Rows are points. To make a cloud, some directions were put in groups of two or more. Within a group, all points are equally far from the middle, so they leave a hole (a ring in 2 directions, a hollow ball in 3). The other directions are filled evenly. Then the cloud was stretched, turned, moved and blurred a little. How many holes are there, and how many directions does each take, smallest first?
(in the rows, 128 means zero)

Cloud (21 x 3):
[[135  99 152]
 [145  53 102]
 [162  53  67]
 [128 121 148]
 [197 116  81]
 [118 119  90]
 [132 147 189]
 [176  49  77]
 [159  75  78]
 [159 157 126]
 [108  81 158]
 [168 124 103]
 [103  89  90]
 [182 100 142]
 [116 142 152]
 [122 123 121]
 [179  73 135]
 [193 152  98]
 [161 152 116]
 [117  98 124]
 [170 127 135]]
Holes: 0

Cloud:
[[ 98 138 196 149]
 [154 138 151 172]
 [ 73 154 141 164]
 [ 65 164 120 144]
 [ 98 182 164 150]
 [171 108 150 113]
 [191 176 134 120]
 [160 184 107  79]
 [145 112 139  96]
 [172 176 173 101]
 [132 194 109 147]
 [105 141 130 175]
 [123 158  97 156]
 [122 170 135  65]
 [174 168 123  77]
 [126 197  95 137]
 [ 84 185 140  90]
 [140 180 164  77]
 [148 106 192 139]
 [171 107 156 138]
 [155 194 162 120]
 [154 188  90 102]
 [164 148 149  71]
 [110 113 197 126]
 [ 73 187 137 103]
 [159 144 106 147]
 [123 129 190  94]]
Holes: 1 (4)

Cloud:
[[ 84 137 135  80 175 117]
 [124 128 159 137  85 170]
 [132 112 182  88 179 150]
 [174 179 156  83 164 131]
 [109 122 161  64 178 137]
 [128 178 143  48 178  99]
 [123 138 123 197 145 103]
 [101 163 181 156 135  69]
 [117 159 136  41 179 105]
 [111 109 145 195 148  81]
 [128 113 168  96 192 132]
 [175 132  99  97 110 142]
 [116 178 102 157 159  94]
 [189 109 170  99 140 188]
 [ 79 124 167  92 165 125]
 [167 184 140  52 147 151]
 [180 176 146  68 138 123]
 [122 146 139  95 135  53]
 [113 163 155  46 168 124]
 [154  96 183 129  87 161]
 [140 147 111 144 189 132]
 [133 182 169 113 163 130]
 [173 163 124  52 134 184]
 [149 169 153 161  97 116]
 [115 181 122  61 192  83]
 [108 184  92 103 171 100]
 [195 134 163 111 153 176]
 [169 122 115 129 182  94]
 [108 119 120 135 146 163]
 [167 116 119 185 132 106]
 [188 111 151  85 112 188]
 [161 112 185  94 168 156]
 [163 128 165  53 129 157]
 [189  93 147 138 103 178]
 [132 156 185 129 165 145]
 [174 191  87  91 167 142]
 [173 130 111 177 135  96]
 [210 137 126 139 136 151]
 [135 140 130 186 144 149]
 [108 117 199 117 145 171]
 [152 158 162 103 105  97]
 [156 193 139 106 151 155]
 [148 157  98 147 138  58]
 [195 133 107 127 169 159]
 [115 173 181 153 125 102]
 [185 172  87  65 142 153]
 [167 133 143 105  84 151]
 [165 162 164 120 115  93]
 [106 173 117 141 188  82]
 [138 146 162  39 156 146]
 [114  98 207 172 124 108]
 [123 171 108 166 163 109]
 [154 173 164 121 159 157]
 [121 122 183  71 160 168]
 [ 91 112 131 142 151 135]
 [105 185 129  87 194  76]]
Holes: 3 (2, 2, 2)
